Rows are points. A path goes straight from each point to the next, and from the last back to the first. The post is the endless flat space through its rows: a point in 2 columns, a line in 3, a plane in 4, and so on, so that a path can go around it. Count how often the path circles the post. Going back the other way cancels.

Post (2 x 3):
+0.42 +0.08 +0.13
-0.23 -0.22 +0.08
Path (25 x 3):
-0.05 +0.09 -0.06
-0.12 +0.11 +0.30
-0.16 +0.36 +0.43
-0.19 -0.15 +0.36
+0.40 -0.29 +0.34
+0.15 -0.40 -0.01
+0.33 -0.19 -0.40
-0.01 +0.07 -0.12
-0.37 -0.05 +0.15
+0.65 +0.26 +0.39
+0.42 -0.47 +0.36
+0.20 -0.02 +0.57
-0.39 -0.12 +0.15
-0.34 -0.04 +0.32
+0.15 -0.20 +0.50
+0.33 -0.34 +0.02
+0.69 -0.02 -0.14
-0.18 -0.03 -0.23
+0.22 +0.58 -0.01
+0.30 +0.15 -0.22
+0.64 -0.30 -0.27
+0.82 -0.08 +0.22
+0.19 -0.30 +0.44
+0.81 -0.23 +0.10
+0.59 -0.10 -0.33
Times around: 2

Post, 5 rows:
-0.43 +0.24 +0.13 +0.32 -0.05 -0.16
-0.13 +0.05 +0.22 +0.25 -0.21 +0.15
-0.03 +0.35 +0.14 -0.11 -0.12 -0.38
+0.02 -0.49 +0.00 +0.08 +0.06 +0.15
+0.16 -0.41 +0.11 +0.56 +0.07 +0.25
Path:
+0.23 +0.02 +0.42 +0.40 +0.11 +0.11
-0.27 -0.62 +0.03 +0.85 +0.53 -0.12
-0.07 -0.01 +0.63 +0.03 -0.33 +0.20
-0.40 +0.61 +0.53 +0.44 -0.23 +0.11
-0.15 +0.01 -0.12 +0.13 +0.31 +0.12
-0.14 +0.22 -0.21 +0.22 -0.02 -0.35
-0.32 +0.13 -0.35 -0.50 -0.37 -0.26
-0.24 +0.43 -0.30 +0.01 +0.19 -0.47
-0.10 +0.48 +0.35 -0.38 -0.40 +0.04
+0.46 +0.16 +0.45 -0.05 +0.11 -0.27
+0.40 -0.05 +0.51 +0.47 -0.54 +0.28
+0.49 -0.07 +0.49 +0.83 +0.15 -0.16
-0.46 +0.08 +0.49 +0.01 -0.27 +0.53
-0.32 +0.17 -0.11 +0.03 +0.33 -0.41
+0.16 +0.21 -0.02 +0.11 -0.07 +0.22
+0.30 +0.02 +0.21 +0.11 +0.12 +0.52
+0.33 +0.15 +0.56 +0.97 +0.15 +0.11
+0.03 -0.49 +0.06 +0.29 +0.28 -0.65
-0.08 -0.21 -0.07 -0.03 -0.24 -0.28
-0.08 +0.00 -0.12 -0.38 -0.44 +0.18
-0.25 +0.58 +0.29 -0.28 -0.38 -0.02
-0.01 +0.30 +0.55 +0.75 +0.14 +0.14
-0.74 -0.20 +0.13 +0.37 +0.13 -0.12
-0.64 +0.29 +0.01 +0.06 -0.15 -0.86
-0.14 -0.15 -0.25 +0.42 +0.13 -0.26
+0.28 +0.53 +0.23 +0.62 -0.04 +0.10
-0.35 +0.20 -0.05 +0.33 +0.04 -0.12
-0.39 +0.14 -0.05 -0.23 -0.47 -0.17
+0.13 -0.47 +0.40 +0.37 -0.22 -0.02
+0.09 +0.01 +0.47 +0.07 +0.01 -0.11
-0.73 -0.03 +0.24 +0.26 -0.04 +0.49
Times around: 1
